Each row is a point. A path goes straight from each point to the next, and from the last back to the first. The post is the endless flat space through its rows: a point in 2 columns, a line in 3, a plane in 4, and so on, so that a path can go around it. Count how often the path circles the post. Going back the other way cancels.
In the rows, zero is written as 128.

Post (1 x 2):
136 135
Path (22 x 2):
115 148

130 154

176 168

164 129

150 113

124 87

107 110

135 73

134 87

102 113

112 147

123 170

147 145

164 136

150 194

113 188

113 135

106 118

88 176

125 181

159 152

131 157
Times around: 1

Post (3 x 4):
138 94 192 124

141 164 95 109

133 117 131 132
Path (22 x 4):
161 113 96 132

158 151 96 141

135 103 211 161

121 139 159 89

119 123 106 91

149 111 146 128

179 148 155 131

124 148 99 142

96 173 77 110

135 163 111 76

164 81 121 157

165 113 91 176

119 67 112 143

123 107 141 110

112 85 155 155

153 158 118 141

165 140 124 127

159 111 196 83

107 131 95 100

133 158 140 98

149 118 156 178

161 124 161 126
Times around: 0

Post (7 x 8):
155 132 156 110 190 112 139 130

180 146 160 101 130 129 122 125

114 124 153 92 117 133 109 104

96 148 122 157 105 99 108 99

165 130 139 102 133 77 125 131

68 125 88 131 100 146 116 127

91 158 127 151 111 103 179 116
Path (24 x 8):
141 173 120 129 101 129 148 129

114 159 113 112 94 144 129 82

185 147 151 116 105 117 175 91

99 103 124 141 152 108 114 140

116 156 198 140 189 84 201 116

134 136 158 146 84 140 120 99

124 116 148 124 108 87 132 162

115 157 102 115 58 142 157 158

122 141 158 116 136 125 59 117

134 170 118 89 104 116 144 120

104 158 116 130 102 113 171 110

161 134 127 150 157 71 161 118

147 115 166 97 46 162 46 112

124 143 108 150 98 107 70 129

142 87 155 108 121 114 102 142

133 124 105 143 105 128 135 110

141 134 120 103 99 101 117 97

90 189 125 167 116 115 128 90

149 163 179 120 171 130 141 80

118 124 116 144 163 119 157 104

105 109 117 112 128 85 112 105

85 100 97 142 175 117 93 120

143 128 175 154 158 54 168 143

108 128 56 157 134 37 144 182
Times around: 2

Post (10 x 11):
81 119 145 86 113 104 105 115 79 108 97

162 144 133 114 132 112 144 112 111 96 152

120 115 100 128 102 95 114 116 167 104 131

102 110 95 120 191 162 96 110 158 91 99

154 142 124 113 158 151 132 104 168 126 216

106 97 149 142 145 95 93 116 121 98 112

176 143 121 122 93 158 116 140 114 138 105

119 109 149 131 142 85 161 127 125 141 161

148 218 100 142 125 116 140 157 216 136 160

135 160 93 128 134 136 117 176 121 130 127
Path (12 x 11):
159 151 126 99 97 111 145 101 144 94 200

138 150 78 168 147 106 169 170 166 120 115

131 154 139 121 124 114 127 110 134 177 204

111 114 145 87 203 168 102 127 92 168 128

142 88 138 133 174 106 145 122 143 86 109

187 188 167 154 159 165 121 121 156 86 135

142 197 87 152 109 148 119 120 183 116 99

162 156 108 133 143 142 104 150 92 143 132

182 125 93 117 90 55 154 155 116 108 155

115 148 137 114 125 127 147 146 148 99 102

105 142 168 161 149 78 109 168 130 119 129

152 136 115 155 125 97 125 189 133 143 133
Times around: 2

Post (11 x 12):
124 132 167 153 145 139 102 124 128 58 137 110

80 93 114 112 92 145 148 134 102 179 137 82

169 133 157 142 122 152 115 96 117 92 125 132

100 146 128 147 155 101 111 104 137 135 79 132

117 128 70 79 102 55 123 137 94 155 136 135

128 115 195 200 165 121 125 117 104 66 104 81

123 129 133 178 177 140 150 106 127 69 135 141

143 132 94 146 110 112 117 184 141 150 139 186

119 125 141 94 119 146 169 163 108 153 109 122

134 121 78 93 136 123 120 132 100 139 127 77

138 130 73 115 68 118 123 156 91 95 99 131
Path (20 x 12):
121 124 139 151 117 153 113 167 137 77 130 103

68 138 137 183 140 148 156 160 135 101 90 110

183 115 122 206 129 150 79 106 105 129 167 83

131 158 145 146 145 122 101 130 103 138 68 92

108 172 158 123 103 118 121 141 140 116 26 104

104 125 83 111 96 146 202 150 140 91 144 144

206 130 83 133 128 133 109 143 120 116 196 131

148 121 113 148 123 127 177 82 134 115 129 120

109 113 131 102 130 83 117 128 124 148 119 109

147 94 115 128 97 163 78 187 101 57 121 114

111 152 127 73 110 107 137 127 85 162 50 131

118 132 87 144 152 126 157 139 113 100 184 130

90 103 148 157 103 77 140 99 88 126 148 72

178 140 78 180 139 141 128 133 113 107 161 85

93 119 118 115 113 121 167 155 138 141 107 70

96 104 113 103 107 115 134 126 141 92 136 91

127 108 112 147 137 116 148 169 110 89 159 160

100 133 187 126 151 129 85 131 91 92 104 102

88 140 140 116 128 108 145 148 100 109 166 139

158 148 115 120 110 133 110 85 113 102 140 98
Times around: 2
